Rows are points. Any point is a mix of the corners, with weights that add up to 1. It lies inside the corners' shape when no weight is negative. Say inside or outside, and name the corners with a negative weight.

Corners:
(1): [0.02 0.18]
(2): [ 0.21 -0.66]
(3): [0.45 0.51]
Points:
[ 0.09 -0.04] -> inside
[ 0.34 -0.25] -> outside (1)
[0.32 0.56] -> outside (2)
[0.36 0.53] -> outside (2)
[0.40 0.36] -> inside
[ 0.40 -0.08] -> outside (1)

Corners:
(1): [ 0.33 -0.05 -0.03  0.32  0.24 -0.09 -0.10  0.51  0.35]
(2): [-0.56  0.30  0.65 -0.36 -0.24  0.76 -0.65 -0.28  0.34]
(3): [-0.01 -0.54 -0.41 -0.12 -0.35 -0.17 -0.03  0.73 -0.38]
(4): [-0.35 -0.14  0.07  0.42 -0.52 -0.12  0.25 -0.52  0.32]
(5): [-0.32 -0.25 -0.73  0.33 -0.13 -0.50 -0.24 -0.77 -0.12]
(6): [ 0.23 -0.39  0.19 -0.53 -0.84  0.73  0.13 -0.08 -0.90]
(7): [ 0.32  0.41  0.52  0.44 -0.48  0.70 -0.68  0.74  0.32]
(8): [-0.13  1.04  0.67  0.66 -0.18 -0.46  0.30 -0.24  0.59]
(9): [-0.72 -0.11 -0.53 -0.05  0.18  0.50 -0.19  0.05 -0.37]
(10): [-0.54  0.45 -0.38 -0.26 -0.69  0.41 -0.09 -0.57  0.13]
Points:
[-0.01 -0.17 -0.02 -0.06 -0.45  0.41 -0.17  0.10 -0.20] -> outside (8)
[-0.43 -0.13 -0.47  0.12 -0.25  0.18 -0.44 -0.14 -0.04] -> outside (1, 6, 8)
[-0.29  0.16 -0.16  0.20 -0.29  0.02 -0.18 -0.49  0.10] -> outside (3)
[-0.30  0.48  0.08  0.13 -0.37  0.08  0.02 -0.27  0.19] -> inside
[-0.19 -0.16 -0.11 -0.15 -0.33  0.37 -0.07  0.05 -0.37] -> inside
[ 0.02 -0.08  0.19  0.13 -0.26  0.19 -0.11  0.17 -0.01] -> outside (10)
[-0.11  0.33 -0.02 -0.09 -0.39  0.35 -0.03  0.35 -0.12] -> outside (2, 4, 5)
[-0.12  0.21  0.29  0.07 -0.63  0.05  0.00 -0.22  0.01] -> outside (1, 9)

Corners:
(1): [-0.34  0.35  0.28 -0.48 -0.01  0.24 -0.46  0.24 -0.20  0.03  0.09 -0.08
  0.23  0.13  0.28 -0.43 -0.39  0.02  0.29  0.29]
(2): [ 0.00 -0.77  0.36  0.36  0.67  0.82 -0.29 -0.55  0.39 -0.06 -0.68  0.02
 -0.47  0.01  0.33  0.75  0.38 -0.25  0.00  0.13]
(3): [-0.05  0.14 -0.28 -0.33 -0.04 -0.53 -0.44  0.38  0.19 -0.16 -0.56 -0.19
 -0.16  0.03 -0.25 -0.06 -0.12 -0.52  0.27  0.07]
(4): [-0.24  0.40 -0.13  0.25  0.07 -0.50  0.06  0.14 -0.37  0.17  0.12 -0.73
  0.13  0.16  0.23  0.13  0.26 -0.60 -0.45  0.16]
(5): [-0.33 -0.21 -1.11 -0.62 -0.33 -0.13  0.08  0.54  0.51 -0.05 -0.21 -0.42
 -0.53 -0.58 -0.14 -0.96 -0.02 -0.28 -0.22  0.05]
(6): [ 0.19  0.56 -0.36 -0.12  0.83 -0.28 -0.11  0.15  0.04  0.47  0.10  0.53
 -0.31  0.03  0.63  0.32  0.28 -0.49 -0.10 -0.05]
(7): [ 0.23 -0.65 -0.04 -0.20 -0.10 -0.76 -0.09 -0.72 -0.13  0.40  0.50 -0.19
  0.21  0.17 -0.29 -0.53  0.53 -0.41 -0.05 -0.64]
(8): [ 0.16  0.09  0.25  0.16  0.04 -0.04  0.07  0.11  0.28 -0.10  0.68  0.28
  0.94  0.78 -1.01  0.62 -0.22 -0.54 -0.81 -0.31]
(9): [-0.72  0.26  0.34  0.19 -0.15  0.74 -0.33  0.80  0.50 -0.02 -0.75  0.70
  0.36  0.39  0.13  0.75  0.24  0.02  0.34 -0.19]
(10): [-0.55  0.09  0.19 -0.35  0.09  0.01  0.50 -0.39  0.79 -0.18 -0.13  0.56
 -0.11 -0.10  0.07 -0.18 -0.35  0.11  0.09  0.42]
(11): [-0.06 -0.11  0.11  0.17  0.28  0.61 -0.37  0.19  1.52  0.12  0.25 -0.32
 -0.31 -0.24  0.14  0.44 -0.36 -0.19 -0.05  0.05]
(12): [ 0.17 -0.69 -0.10 -0.44  0.36 -0.03  0.19 -0.49 -0.12  0.40  0.73 -0.05
 -0.45  0.37  0.38  0.88 -0.51 -0.17  0.62  0.79]
(13): [-0.61  0.15  0.70 -0.49  0.33 -0.44 -0.24  0.08 -0.05 -0.49  0.08 -0.23
 -0.16 -0.02 -0.12 -0.09 -0.14  0.60  0.23 -0.31]
(14): [ 0.45 -0.45  0.34 -0.72  0.56 -0.31  0.55 -0.28 -0.44 -0.50  0.42  0.21
  0.06 -0.06  0.19  0.03 -0.20  0.27  0.44 -0.33]
(15): [-0.21 -0.16  0.13  0.05  0.19  0.35 -0.20  0.02  0.42 -0.04 -0.17  0.39
 -0.08  0.35  0.27  0.53 -0.61  0.34  0.28 -0.42]
(16): [-0.11 -0.29 -0.18  0.75  0.11 -0.31  0.14 -0.13  0.01 -0.72 -0.29  0.04
 -0.55  0.51  0.14  0.19  0.25 -0.41  0.32  0.03]
(17): [ 0.00 -0.40  0.33 -0.38 -0.02 -0.39  0.25 -0.15  0.17 -0.78  0.34 -0.62
 -0.27  0.29 -0.59 -0.51 -0.10 -0.29 -0.19 -1.19]
(18): [ 0.58  0.40  0.05 -0.86 -0.29 -0.22  0.50 -0.45 -0.73  0.15  1.00  0.60
  0.22 -0.38  0.07 -0.23 -0.26 -0.20 -0.18 -0.26]
(19): [-0.48  0.59 -0.78 -0.12  0.08 -0.12 -0.38  0.24 -0.12 -0.50 -0.20 -1.03
  0.26  0.37 -0.03  0.01  0.49 -0.02  0.82 -0.33]
(20): [ 0.45 -0.05  0.73 -0.01  0.32  0.24  0.67 -0.20  0.40 -0.61  0.02 -0.08
 -0.41  0.31 -0.19 -0.34  0.05  0.69 -0.38 -0.76]
(21): [-0.16 -0.58  0.19 -0.36  0.92 -0.24 -0.17 -0.19  0.06  0.79  0.08  0.06
 -0.20 -0.41 -0.21  0.32 -0.33 -0.39  0.52  0.60]
Points:
[-0.09 -0.07 -0.06 -0.21 -0.04 -0.24  0.07  0.03  0.16 -0.10  0.27  0.03
 -0.06  0.16 -0.02  0.00 -0.20 -0.27 -0.05 -0.06] -> outside (2, 19, 20, 21)
[-0.02 -0.25  0.01 -0.14  0.20 -0.08 -0.03 -0.07  0.16 -0.20  0.04 -0.18
 -0.12  0.12 -0.18  0.10  0.01 -0.10  0.20 -0.26] -> outside (1, 4, 6, 10)
[-0.06  0.00 -0.05 -0.27  0.14 -0.12  0.09  0.02  0.30 -0.04  0.18  0.22
 -0.08  0.05 -0.05  0.16 -0.18  0.01  0.16 -0.03] -> outside (1, 2, 4, 17)
[-0.10 -0.10  0.03  0.10  0.15 -0.03  0.18 -0.01  0.69  0.00  0.00  0.17
 -0.16  0.23 -0.12  0.13 -0.09 -0.24 -0.18 -0.09] -> outside (1, 2, 13, 14, 18, 19)
[ 0.02 -0.25  0.01 -0.18  0.33 -0.07 -0.04 -0.05  0.14  0.01  0.17 -0.03
 -0.12  0.12 -0.06  0.30 -0.08 -0.16  0.21 -0.11] -> outside (1, 4, 10)
